Each row of a before or after table is a point. The points were changed in one or more steps. Then noise was added and the rows were shuffled. The steps act on how far a point lies along the listed directions, d1 being the first. Name the steps. A step turns or swaps two directions, mirrors them in a line or flattens them onto one, adds a multiple of one to another, or multiplies one. Angles are multiples of 10 degrees, from the lower direction toward the higher: turns from -170 to 170, lines from 10 to 170 but not 90. Use the fewest steps. Two steps may share a direction if one is a turn and the other turns, adds or multiplies; they go together, in the order done. Otherwise the lowest direction goes first.
In the rows, zero is written as 128.

Directions:
(1): [ 68 118]
(2): [118 188]
Before (12 x 2):
[[108 130]
 [ 68 121]
 [ 98 148]
 [ 94  88]
 [ 45 182]
 [187  46]
 [192 100]
 [123 102]
 [ 77 111]
 [124  98]
 [145 171]
 [144  82]]
After (12 x 2):
[[156 128]
 [160 157]
 [ 83 134]
 [161 131]
 [131 112]
 [177 107]
 [130 193]
 [161  80]
 [112  37]
 [152  74]
 [113  87]
 [182 208]]
Steps: turn d1 and d2 by -110 degrees

Directions:
(1): [ 61 160 134]
(2): [ 95  61 123]
Before, 8 rows:
[[133 146 135]
 [127 146 119]
 [112 109 132]
 [131 116 120]
 [209 104 116]
 [156 120 119]
 [127 139 126]
 [128 149 113]]
After:
[[173 105 115]
 [125 131 136]
 [120 132 136]
 [124 133 127]
 [120 131 115]
 [114 135 119]
 [139 127 117]
 [251  69 110]]
Steps: multiply d1 by 1.6; multiply d2 by 0

Directions:
(1): [146 115  96  51]
(2): [ 52  90 134 114]
Before, 13 rows:
[[107 150 160 218]
 [122 112 128 114]
 [124  97 144 117]
 [150 130 114 131]
 [124 132 137 136]
 [130 124 129 141]
 [104 127 143 155]
 [168 153 123 128]
 [249 173 103 146]
 [131 119 145 125]
 [113 126 128 126]
 [113 124 110 131]
 [155 152 149 126]]
After (13 x 4):
[[143 130 121 153]
 [115 124 134 126]
 [125 128 105 121]
 [142  98 139 110]
 [ 42 104 150 163]
 [119 128 120 115]
 [144 121 123 112]
 [172 166 151 243]
 [134 149 161 148]
 [ 91 116 133 123]
 [121 122 128 136]
 [146 155 139 164]
 [131 118 144 124]]
Steps: turn d1 and d2 by -60 degrees

Directions:
(1): [142 122 172 160  42 104]
(2): [136 155 159 187 180  71]
(3): [149  62 159  76 146  80]
(4): [182  95  54 163 120 108]
(5): [ 70  59 133 178 138 151]
Before, 10 rows:
[[107 109 159 114  94 141]
 [129 155 105 157  50 161]
 [ 91 152  47 170 151 166]
 [ 96 157  61 116 152 184]
 [113 145 180  90 112 141]
 [ 96 145  90 133 148 181]
 [105 118 146  99  88 145]
 [138 108 156 177  71 110]
 [135 123 107  88 134 135]
 [125 184  54 199 163 137]]
After:
[[155 121 143 115  95 119]
 [104 130 208 149  74 127]
 [176 124 103 136 110 110]
 [112 150  25  58 107 221]
 [ 78 117 108 104   4 233]
 [ 64 159  67 106 104 226]
 [127 109 107 110 151 123]
 [133 119 117 106  90 123]
 [127 152  52  66 102 206]
 [ 76 170  49  56  94 230]]
Steps: add 0.5 times d1 to d4; turn d4 and d5 by 140 degrees; add 1.5 times d3 to d2
